Rows are points. Two turns around zero, p and q, are shown by what they do to some points. Write where each new point lands after one turn and then the other. Backwards means that the second turn is done in reverse. Each puzzle has new turns, and all numbers are rounded.

Turn p:
-1  3  -36 => 30  -19  6
-14  21  54 => -27  50  -17
-6  -21  -22 => 8  -29  -7
13  -2  -15 => 7  -12  14
8  -2  20 => -19  9  4
Turn q:
-4  -25  -1 => -21  -15  -1
-1  25  18 => 10  29  -1
-27  4  -37 => 19  -27  -32
6  23  -9 => 25  5  2
27  -26  29 => -32  8  34
Where do these land?
p, then q: -2  21  -15 => 7  9  23
p, then q: -28  8  17 => 31  -11  -7
p, then q: 29  -8  23 => -14  21  -28
p, then q: 29  13  -6 => -14  28  7
p, then q: -28  -34  -19 => -10  -47  4

Turn p:
-13  33  4  -21  3  33 => -5  28  -13  28  -30  -12
23  -48  35  30  26  2 => 25  -3  -15  -5  50  48
14  10  -15  3  -17  15 => -6  -16  -8  20  -1  -17
-23  -32  -13  -28  -20  -31 => 23  -4  13  -49  -5  -27
-4  5  -16  27  -12  -16 => -23  -27  2  -12  -2  3
-7  -20  -37  -3  13  32 => -14  16  -31  -4  25  -32
-1  22  -6  -3  -18  -28 => -8  -17  27  -4  -22  -6
7  12  22  25  11  21 => -7  2  -18  24  0  30
3  17  24  -29  14  -28 => 15  21  41  2  -14  12
Turn q:
-13  -10  -10  -7  14  -13 => 13  16  -5  11  14  5
-43  -27  2  35  9  21 => 8  -25  -38  13  8  44
22  40  9  27  -4  4 => -17  -9  21  3  -46  0
-29  35  -4  -40  0  -17 => 19  50  4  -31  -9  5
-10  -9  -31  -8  15  6 => 1  19  -27  15  9  -6
25  -1  3  0  -15  -20 => -15  -1  29  2  8  -11
13  22  9  5  31  -8 => 21  4  15  18  -27  -8
-6  -11  -9  16  -14  14 => -19  -12  -16  1  4  10
41  -41  30  -28  -35  13 => -11  -42  17  -31  40  -41
Where do these land?
p, then q: 22  -12  13  -22  -28  -16 => -1  -27  28  9  14  -22
q, then p: -10  -13  -15  -14  -1  -11 => -20  16  8  9  2  4
q, then p backwards: 9  26  -21  -16  -15  37 => -45  6  -27  -2  -10  14
q, then p: -8  -24  38  41  10  5 => 24  -7  -39  0  41  5
q, then p backwards: -20  6  -9  -20  25  0 => -9  -15  18  -21  6  21
p, then q backwards: -25  26  39  28  27  1 => -42  28  -16  35  -13  -11
p, then q: -20  16  -5  19  -18  28 => -32  17  -18  2  16  17
q, then p backwards: 21  -24  -22  -4  30  -21 => 39  6  -10  -22  10  25
q, then p: 31  0  -17  -11  -31  -24 => -3  25  12  -21  -29  29

Turn p:
13  34  20  -14  -46  8  15  22  42 => 0  46  25  21  22  -40  -28  -7  -20
12  -17  -47  -4  16  0  -29  0  -6 => 27  -1  -34  -28  0  26  10  15  -10
6  10  36  11  -6  25  20  -45  -10 => -10  -17  6  34  -1  -40  21  8  33
-17  -41  1  28  0  28  17  -20  -18 => -13  -51  -33  10  -11  -14  -9  -1  13
11  15  19  19  -39  12  38  -10  -20 => -40  -3  -3  24  17  -44  14  -9  -5
0  9  8  2  12  -21  -38  25  6 => 20  20  14  -22  -5  22  1  -29  3
-21  6  -35  -13  12  -35  -30  7  15 => 12  31  -9  -12  -5  54  -10  4  -1
-15  4  -17  -22  21  4  -14  15  -13 => 17  -11  8  -5  13  35  3  5  -11
9  -7  7  -31  -8  -30  -7  20  14 => 7  25  21  -3  -24  10  -5  -2  -30
3  -13  7  25  37  8  27  -14  -10 => -20  -36  3  -20  -6  -9  3  16  28
Turn q:
-15  27  35  -22  14  9  -19  -12  -27 => -14  33  -41  4  30  -5  -1  -5  -16
56  -13  -10  3  -19  -19  10  41  8 => 1  -8  32  3  -47  -33  39  9  1
-32  -16  -21  1  -17  13  15  6  34 => 21  -9  13  -4  -14  32  -15  -22  31
-26  10  6  14  15  47  5  -13  11 => 34  13  -10  -27  23  25  -19  -6  -5
8  -14  8  -6  36  -14  1  13  -34 => -28  -5  -15  -9  11  3  33  29  -6
9  3  -19  32  -29  -39  -20  20  2 => -17  -31  39  11  -1  -30  9  -27  2
-17  13  -28  -23  0  29  8  -10  -1 => 15  28  4  3  14  15  -18  11  29
-12  28  -18  -17  35  8  12  -20  16 => -5  18  -11  -28  8  2  -37  21  21
-6  -24  -5  7  -16  23  -19  -29  20 => 16  1  19  15  -4  32  -26  -9  -22
4  6  26  0  8  -9  20  -20  -36 => 2  -11  -39  13  17  -14  7  23  -11
30  -20  27  11  -27  -48  -13  23  7 => -24  -29  6  19  -38  -27  28  -24  -24
Where do these land?
p, then q: 7  -7  -9  -11  5  13  9  31  8 => -22  15  -6  10  8  3  20  11  -13
q, then p backwards: 3  3  -8  -19  1  14  17  -25  12 => -10  -9  -12  -8  4  -1  -5  -11  34
q, then p: -4  2  -17  8  -14  -2  9  23  -27 => -18  -1  16  -15  -15  -14  -18  14  12
p, then q: 5  7  25  -4  -21  32  7  -17  48 => -35  -22  19  -14  -8  -37  -3  -23  -24
p, then q: 10  -54  -14  3  8  23  -17  19  -25 => -4  -1  23  46  -12  22  17  40  2
q, then p: 12  21  27  -16  7  -12  10  -5  -23 => -24  14  -12  -18  11  30  -1  7  -9
q, then p: -2  19  -21  -17  7  -9  -46  -15  20 => 17  7  16  28  7  26  7  -29  32
p, then q backwards: -30  -14  22  -17  19  17  19  10  -19 => -5  -31  -20  30  -14  -23  -3  -16  4
q, then p: -7  0  -11  18  -18  -23  -13  5  -17 => -14  -16  1  -3  -27  3  -8  -2  24
p, then q: 2  4  23  -17  6  -82  12  -15  -18 => 58  5  -41  19  15  -5  -5  -46  23
p, then q: 4  19  -16  74  1  30  -8  -11  39 => -55  15  30  -29  -28  3  -52  0  17
